Each row of a before or after table is a point. One or more steps were done to the points. Then noise was added and the rows were shuffled. The steps act on columns, c1 being the first. Name the steps. A step turns or swaps two columns, mirrors them in a line or flattens them onto one, adds a multiple of one to another, or multiplies or shifts one. Angles are multiples of 10 degrees, from the lower column toward the higher: turns from -170 to 170, lines from 10 to 170 but not 90. Use the fewest steps. Two steps may share a column if one is a turn and the other turns, adds or multiplies; they go together, in the order done. Otherwise the lowest column goes first.

Before (11 x 3):
[[ 17  55  13]
 [  1  33  -6]
 [ -1  59   2]
 [ -6 -31   9]
 [ 38  22  13]
 [  1 -40 -22]
 [ 46   6  19]
 [-24  54 -13]
 [ 23  30  -7]
 [-23  -5 -19]
 [-13  14 -18]]
After (11 x 3):
[[-50 -25  12]
 [-15 -44  14]
 [-60  -8   2]
 [ 26  11   8]
 [-56  14 -14]
 [-32  -6  -5]
 [ -1  23 -19]
 [-13  13 -19]
 [ -1 -46  18]
 [ 40   8 -21]
 [-26 -26  -6]]
Steps: mirror c1 and c2 in the line at 140 degrees

Before:
[[ 32 -20  10  14  42 -29 -12  30  -8]
 [ -3  20 -29 -25  49 -20  14  23  21]
 [ 45 -25  17   4 -35  41  -2   0 -19]
 [  0  -1 -20 -13 -18 -10  10  -9  -9]
 [-17  -6 -37 -17  -5  11  -3 -29 -19]
 [-16 -13 -26  42 -26  24  16   8  32]
 [-21   7  24 -14 -17  -7  32   5  24]
 [ 11  47 -40  40  29   4  18  -2  17]
 [ -3   5  33 -21 -29 -41  37  11  -3]
 [ 57  42 -10  14 -28  35 -35  -8 -13]
 [ 55  -3 -29  26  34   8  -5 -25 -15]
 [ 15  28   3  30   1 -28   4  -8 -25]
 [ 22   6 -24  41  45 -12  40  26 -37]
 [ -7  13  16  60   6  25 -24 -17   1]]
After:
[[ 54  -4 -29   5  39   8  -5 -14 -29]
 [ -2   4  34 -17 -30 -41  37  12  15]
 [ 15  28   3   0   3 -27   4   1 -39]
 [-17 -14 -26  51 -25  25  16  10 -12]
 [ 46 -23  16 -12 -31  41  -1  12 -15]
 [ -1  -2 -20 -16 -13 -11   9   5   4]
 [ 11  47 -41  38  25   5  18  -9 -20]
 [-20   8  24   9 -16  -7  33   5  26]
 [ 22   6 -25  -3  31 -12  39 -12 -55]
 [ -3  18 -30   0  36 -20  15 -14  33]
 [ -8  13  17  38  11  25 -24  -3 -46]
 [ 57  43  -9  -1 -22  35 -36   9 -19]
 [-17  -5 -37 -24   5  11  -3  -1   2]
 [ 32 -20  11   3  28 -30 -12 -10 -16]]
Steps: turn c4 and c9 by -50 degrees; flatten c5 and c8 onto the line at 160 degrees

Before (10 x 18):
[[ -6   4   7  27  60  15  27 -13   4 -21   9 -19  27 -14  23 -13 -29  20]
 [-13   9   0   1   0   4  -7  -3  16  -2   6 -15 -35  18 -21  37   4 -29]
 [-10  20  -2 -21 -15   2  -6   0   7  -5 -13 -13 -11   7   2  11  20   9]
 [ -8  -9 -20   2 -15  23 -16  -6  12   7  -1 -14 -17   7   1   5   1 -26]
 [-16   0  -4  14  49   1  40  31  -6 -28   3  -7  17 -13  13 -36 -10  11]
 [-28 -14  18  14  40  10  28   8 -21  17 -30 -28   6  16  19   2  -6 -21]
 [  5  -4  21   4 -12   8 -21   8  29 -12 -20 -17 -24  -5 -16   9   3  -8]
 [-16   8  24  -4 -10  24   6  10  24   9  12 -19 -10  -3  -7   2  21  -9]
 [-19  -1  -3  -5  -6  -4   6 -21  19 -14  -6 -29 -25 -11   7   6  17 -29]
 [  1   7   7  27  42 -10  35  15   1  -8  13  -1   6 -25  49 -16 -26  15]]
After:
[[-19   0  -3 -10  50   1  11  50  -8 -28  -9  -7  14 -14  14   3  37 -13]
 [-14  12   1   3   0   4  -2  -6  16  -1  -5 -16 -35  17 -20  -9 -37  29]
 [ -6   3   7 -20  60  14  29   8   5 -22 -22 -20  26 -14  25 -24  22 -23]
 [-19  -1  -4   2  -8  -3  18 -12  20 -13   9 -29 -33 -12   7  15 -13  20]
 [ -9  26  -2  13 -14   4  -3  -5   7  -5  22 -12   9   5   0  14 -16  13]
 [  0  10   6 -17  43 -10  17  34   1  -7 -26  -1  15 -25  48 -19  25  -3]
 [-16  11  24   9 -13  24  -2  12  23  10  -9 -21 -10  -4  -7  21  -8   9]
 [-27 -18  17 -26  39  10  16  24 -19  17  19 -27 -21  17  19  -8   0 -10]
 [  4  -5  22 -12 -12   6 -22  -7  28 -14  14 -16 -13  -5 -17   1 -10  23]
 [ -7 -11 -21  -2 -15  24  -8 -14  13   6  -1 -14 -29   7   0  -1  -6  12]]
Steps: multiply c2 by 1.3; turn c4 and c11 by -150 degrees; turn c7 and c8 by 40 degrees; turn c13 and c18 by -80 degrees; turn c16 and c17 by -110 degrees
